Every row gives one point. Any point is a mix of the corners, with weights that add up to 1. It lies inside the corners' shape when no weight is negative. Is each point inside? If not, which corners have a negative weight?
In the rows, 128 means zero.

Corners:
(1): [111 118 102]
(2): [100  85 184]
(3): [202 145 160]
(4): [103 152 115]
Points:
[113 118 111] -> inside
[100 119 108] -> outside (3)
[172 127 159] -> outside (4)
[110 123 158] -> outside (1)
[ 87 112 137] -> outside (3)
[161 127 156] -> inside
[114 122 109] -> inside

Corners:
(1): [104 123  73 191 105 198]
(2): [152 138 188  47  97 146]
(3): [119 109 127 140 174 141]
(4): [189 119 171  82 115  75]
(5): [108 169 138 191 105 188]
(6): [ 81 113 110 159 113 132]
(7): [131 149  92 109 167  99]
Points:
[128 145 148 121 113 154] -> inside
[130 139 114 112 150 118] -> inside
[116 128 127 149 141 153] -> inside
[124 122 132 177 126 150] -> outside (2, 7)
[137 140 128 119 132 143] -> outside (6)
[129 124 132 118 140 128] -> inside
[150 157 121 113 108 149] -> outside (3, 6)
[136 145 115 165 137 138] -> outside (2, 6)

Corners:
(1): [150 129 165 203 105  52 140 107 114 178 129]
(2): [ 93 125  47 105  83 121 135  57 111 170 122]
(3): [163 171 105 232  81 158 125 144 134  69  74]
(4): [179 116 159 116 138  84  94 135 125 184 201]
(5): [ 79 151  82  97 140 132 131 143 144 178 113]
(6): [146 129 148 104 193 102  70 136 116 132 162]
(7): [178 139 162  95 110 125 116 145  98 170 100]
(8): [107  99 162 126 116 141 140 111 158 131  79]
(9): [152 131  25 127 117 148 138 100 121 139  93]
(10): [127 121 153 104 103  65 120 133 145 160 110]
(11): [163 152 136  99 172 153 142 148 118  58 125]
(12): [116  81 170 105 130 127 141 159 110  88 104]
Points:
[146 142 126 160 116 126 120 134 129 116 107] -> inside
[119 122 125  96 124 101 125 123 129 163 121] -> outside (3)
[154 126 120 138 113 107 122 114 119 140 124] -> outside (5)
[133 129 158 127 125 106 120 136 126 152 125] -> outside (9)
[146 134  99 136 115 112 123 118 115 144 124] -> outside (8)
[135 132 134 127 147 106 111 128 123 145 132] -> inside
[107 144  77 159 118 161 133 127 146  77  75] -> outside (1, 4, 7)
[123 131 122 129 124 145 138 120 121 118  84] -> outside (4, 10)
[151 134 137 135 129 111 122 132 123 134 129] -> inside

Corners:
(1): [141 147 148 162 160 115 135 159 117 154 135 128 141 108 166 110 142 106]
(2): [144 113 172 126 130 146 122 146 103 161 143 125 120 110 146  90 152  88]
(3): [114 117 106 127 137 111 139 159 103 158 102 150 125 124 162 120 110  97]
(4): [144 127 159 172 155 127 126 102 130 172 111 133 117 142 145 131  99 137]
(5): [140 158  99 110  63 165 125 154 115 159 136 144 139 126 103 108 122 132]
(6): [ 87 151 142 177 145 172 107 133 233 171  79 126 136 145  54 170 112 100]
(7): [151  81 121 150 147  65 119 138 107  96 138 119 199 113 135 122 131 118]
(8): [103 113 138 225 109 147 112 147 117 157 152 124 147 101 148 106 187  97]
(9): [140 129 103 108 152 154 113 162 119 150  97 149 142 120 166 108 167 117]
(10): [131 129 134 149 127 150 141 120  92   7 104 148 128 115 155 158 108 150]
(11): [132 148 100 108  72 160 147 139 138 138 164 161 119 162 158 129 126 122]
(12): [103 144 100 113 157 157 100 131 130 158 118 123 136 127 133 130  97 115]
(13): [157  97  95 140 159 156 124 167 139 162  99 110 136 108 136 109 136  90]
(14): [147 149  93 113 129  92 100 140 116 138 122 146 127 124 164 144 116 103]
(15): [135 114 121 127 153 124 127 159 121 111 110 123 109 115 147 140 132 158]
(16): [133 146 110 118 147 139 112 158 103 133 123 121 117 176 152 149 121 116]
(17): [138 137 131 149 146 116 162  80 124 156 101 118 114 134 127 108 121 115]
(18): [140 126  92 133 154 118 111 166 115  84 103 154 121 132 165  99 116 135]
(19): [140 139  92 129 140 154 144 138 101 155 160 169 106 150 149 126 153 106]
Points:
[143 116  86 108 145 119 115 181 102 112 102 140 140 121 174 130 104 131] -> outside (2, 6, 8, 17, 19)
[130 127 123 145 139 143 126 144 129 159 120 131 132 129 137 115 138 111] -> outside (10, 14)
[138 119 123 145 153 127 129 141 120 134 114 129 125 130 152 126 133 113] -> outside (5, 12)
[137 128 133 150 144 127 130 123 123 150 115 132 125 133 143 124 118 122] -> inside
[129 139 116 150 138 146 129 133 150 166 117 137 119 124 133 120 131 123] -> outside (2, 3, 7, 10, 16)
[132 135 109 129 125 138 127 147 120 137 130 142 130 131 147 124 133 112] -> outside (4)
[135 122 126 153 106 138 137 127 132 198 125 132 137 136 122 115 152  86] -> outside (1, 10, 12, 15, 18)
[133 135 118 136 121 140 132 141 123 133 135 142 129 136 149 126 130 118] -> inside

Corners:
(1): [107 121 125 151 124 117 155 134 103 136 116 179 159 136 113 159 174 113
 113 143]
(2): [137 103 145 145 249 146 148 112 160 157 111 141 143  98 144 116 140 144
 142 156]
(3): [121 117 123 100 103 134 106  83 164 157  98 134  84 117 128 115 108 141
 157 130]
(4): [144 130 118 121 125 180 146 109 140 137 140 121 134 110 135 111 115 115
 101 160]
(5): [103 120 146 126 124 110 151 126  92 164 144 206 147 162 125 117 123 158
 102 116]
(6): [107 118 104 138 156 124 115 116 138 140  99 119 137 145 112 169 102 145
 110 152]
(7): [183 138 132 108 110 132  72 132 143 140 125 111 122 143 116 110 110 104
 182  97]
(8): [103 111 144 159 165 107 110 106  25  82 142 109 161 113 128 135 148 125
 125 121]
(9): [ 91 140 122 136  91 128 144 116  90  73 102 121 136 152 157 152  89 109
 116 113]
(10): [132 119 141 154 121 106 126 131 149 108 131 110 137 105 116 119 122 119
 147 146]
(11): [153  96 132 158 166 122 151 117 168 167 151 164  77 103 139 114 130 147
 134 157]
(12): [193 144 133 129 133 105  87 109 175 159 133 118 101 104 121  97 141 128
 120 142]
(13): [101 150 110 103 101  92 144 141  79 148 146 101 143 143 142 123 105 131
 134 127]
(14): [118 123 133 143 186 134 120 110 137  81 106 130  65 108 106 115 113 137
 124 145]
(15): [153  98 132 120 123 128 143 124 131 158 115 129 142 107 130 107 125 133
 110 116]
(16): [134  97 140 121 127 111 118 119 127 151 145 129 159 161 142 116 181 120
 116 134]
(17): [123 132 131 102 115 112 137 139 160 175 149 115  66 118 118 155 111 234
 121 133]
(18): [125 127 142 130 135 121 144  78 156 115 140 122  99 120 110 122 123 103
 117 138]
(19): [130 128 112 147 131 115 141  87 157 151 118 122 132 186 107 113 154 144
 136 135]
(20): [129 123  96 155 178 132  99  79 145  76 106 130 142 107 121 107 137 103
 127 123]
(21): [116 129 143 132 109 120 118 131 128 173 143 101 130 127 134 108 137 119
 112 120]
Points:
[138 122 140 120 126 115 123 126 136 153 132 120 105 127 129 113 120 153
 138 124] -> outside (1, 4, 6, 18, 20)
[120 117 126 125 139 135 133 121 123 140 125 135 119 121 134 130 117 144
 121 133] -> outside (10, 12, 18, 19)
[129 120 130 128 132 116 125 113 133 142 129 127 128 131 128 122 132 131
 130 129] -> outside (4, 14)
[127 121 131 130 139 120 122 110 129 136 125 130 120 131 126 123 130 132
 127 128] -> outside (4, 10)
[125 121 126 130 134 126 140 115 144 146 127 137 122 128 127 126 133 138
 118 142] -> outside (7, 8)
[131 127 126 119 105 121 133 129 137 160 133 134 124 130 131 130 119 131
 121 137] -> outside (2, 8, 14, 19, 20)
[124 126 126 131 120 120 126 115 121 127 127 125 127 133 126 127 126 128
 126 128] -> outside (2)

Corners:
(1): [112 126 121 138 158  59 107 141 100 116  97 107 119 134 135 130 195  59
 123 160]
(2): [184 160 156 171 163  60 113 120  90 147  71 162 169 139 123 130 158  96
 161 125]
(3): [131  97  86 119 120 186 165 102 163 105 135 100  74 108  93 161  83 109
 117 117]
(4): [167 145 165 116 113 114 101 103  88 145 102 130 176  74 129 141 121 110
 102 106]
(5): [128 119 108  88 131 101 124 104 157 142 124  92 101 125  98 122 142 137
 139 103]
(6): [127 166 130 115 121  62 138 158 108 105  87 132 123 134 158 119 179 116
 142 141]
(7): [136 132 115 131 103 151 153 121 156 175 134 129 127 135 141 123 139 125
 106 122]
(8): [136 124 136 100 126 132 117  86 162 154 108 140 103  98 136 189 103 139
  95 131]
(9): [107 133 149 103 151  48 141 162 101 145  91 147 121 160 143 108 166 109
 141 171]
(10): [123 132 118 125 152 125 147 154  79 113  68  72  97  95 151 108 193 115
 117 145]
(11): [163 173 173 160 105  92  63 126 100 143  73 198 176 122 131  82 137 114
 154 134]
(12): [114 117 106 118 124 193 122 130 165 124 150 106 107 155 121 197  92 150
 140 119]
(13): [162 151 199 203  99  83 105 109  99 136  76 185 171 102 110  97 142 130
 152 121]
(14): [189 136 198 149 113 109  85 149 136 148  65 173 158 109 118 114 138 110
 116 109]
(15): [144 122 107 107 110 133 120 113 141 132 170  77  82  98  82 147 121 150
 100 121]
(16): [168 137 177 189 127 107  93 112 136 118 115 105 154  63 156  93  89 142
  78 118]
(17): [138 109 105 114 143 141 118  84 169 110 150 128 140 111 100 139 120 148
  84 126]
(18): [175 115 126 123 113 110 107 105 155 140 125 112 160  83 106 165 113 117
 114 156]
(19): [129 134 112  70 144 183 151  70 154 105 154  55  60 126 109 174 126 118
 104 146]
(20): [113 107 103  81 142 197 143 126 173 121 162 134  81 124 112 197 124 127
 183 107]
(21): [150 111 120 134 143  39 132 126  62 107 107 103  86 146 149  79 192 110
 152 150]
Points:
[138 131 127 127 134 124 125 118 139 130 115 118 119 118 121 142 137 118
 121 133] -> outside (4, 21)
[143 129 135 120 131 111 121 119 133 132 116 118 123 115 124 138 142 123
 120 128] -> outside (3, 11)
[147 134 150 138 129 121 107 105 151 144 115 153 134 116 112 132 117 122
 124 121] -> outside (4, 6, 10, 12, 18, 21)
[124 135 143 118 125 106 122 123 103 118  97 129 106 124 124 133 150 123
 113 146] -> outside (2, 5, 7, 16, 18, 20)
